Each row is a point. The points of each table are mixes of a few directions, plus a little noise. How many directions does each table use, and how many do they share? Where both have some left over, give the other angles between the two spaces (their principal angles), to ten degrees, smallest first.

First (7 x 2)
.59	.21
.42	.16
-.11	-.04
-.82	-.32
.22	.08
-.49	-.22
.24	.09
Second (4 x 2)
.33	.12
-.02	.00
-.78	-.28
.42	.15
Directions: first 1, second 1, shared 1

First (5 x 4)
.09	-.34	-.43	.49
.35	-.63	.53	.00
-.26	.47	-.35	-.04
-.25	.47	-.29	-.07
.06	.03	.54	-.38
Second (7 x 4)
.22	.27	-.13	.13
-.18	-.22	.11	-.11
-.26	-.32	.16	-.16
.73	.91	-.45	.45
.21	.27	-.13	.13
-.13	-.17	.08	-.08
-.58	-.73	.36	-.36
Directions: first 2, second 1, shared 0; angles 60

First (6 x 6)
.07	.04	.18	.06	.25	-.46
-.38	-.07	-.23	.15	.30	.37
-.29	-.29	-.22	.15	.07	.57
.28	.28	-.08	-.24	-.02	-.37
.28	-.14	.16	-.08	-.30	-.17
.07	.18	.21	-.06	-.30	.06
Second (8 x 6)
.42	-.13	-.02	-.03	-.01	-.21
.22	.16	.08	.14	.12	.29
.47	.17	.10	.18	.16	.31
-.04	.15	.05	.10	.08	.26
-.94	.08	-.03	-.08	-.09	.11
-.33	-.39	-.17	-.32	-.26	-.69
.03	-.05	-.02	-.03	-.02	-.08
.17	.00	.01	.03	.03	.01
Directions: first 4, second 2, shared 1; angles 80

First (9 x 8)
-.17	-.33	-.22	.01	.26	.44	.36	-.32
-.72	.43	.13	-.24	.66	.24	-.41	-.12
.15	-.12	.26	-.50	-.65	-.44	-.26	.01
.52	-.19	-.15	.10	-.68	-.82	-.22	.10
-.12	.16	.13	-.05	.16	.18	-.04	.06
-.31	-.06	-.26	.38	.44	.08	.18	-.23
.25	.17	.71	.48	-.63	-.51	.27	.41
-.03	-.03	-.28	.31	.66	.79	.39	-.03
.46	-.03	-.27	-.47	-.20	.01	-.32	.10
Second (8 x 8)
-.36	-.17	-.06	.21	-.27	.47	-.47	-.14
.43	.20	.05	-.26	.33	-.55	.55	.16
-.58	-.27	-.08	.34	-.44	.75	-.75	-.22
.37	.17	.04	-.21	.27	-.46	.46	.14
.47	.23	.05	-.28	.36	-.62	.61	.19
.39	.18	.05	-.24	.30	-.50	.50	.16
-.20	-.09	-.03	.11	-.14	.24	-.25	-.07
-.52	-.24	-.07	.30	-.38	.66	-.66	-.20
Directions: first 5, second 1, shared 0; angles 70

First (7 x 9)
.00	-.13	-.50	-.19	.19	-.15	-.44	.11	.52
.30	-.04	.05	-.12	.23	.03	-.07	.02	.50
-.10	.38	.48	.12	-.14	-.16	-.14	.04	-.47
.38	-.26	-.82	-.45	.14	.24	-.06	.08	.19
-.28	.05	.54	.37	-.22	.04	.44	-.14	-.41
.31	-.10	-.28	-.24	.14	.14	-.02	.03	.21
-.62	.09	.53	.51	-.33	-.13	.30	-.13	-.53
Second (7 x 9)
-.48	.31	.20	.59	-.01	-.14	-.73	.31	-.09
.42	-.19	.08	-.34	.15	.06	.43	-.20	.40
-.17	.15	.20	.30	.06	-.08	-.37	.15	.13
.02	.00	.03	.00	.02	.00	.00	.00	.04
.47	-.21	.11	-.37	.18	.06	.46	-.22	.47
-.04	-.20	-.71	-.46	-.39	.16	.55	-.18	-.94
-.21	.14	.10	.27	.00	-.06	-.34	.14	-.02
Directions: first 4, second 2, shared 1; angles 30
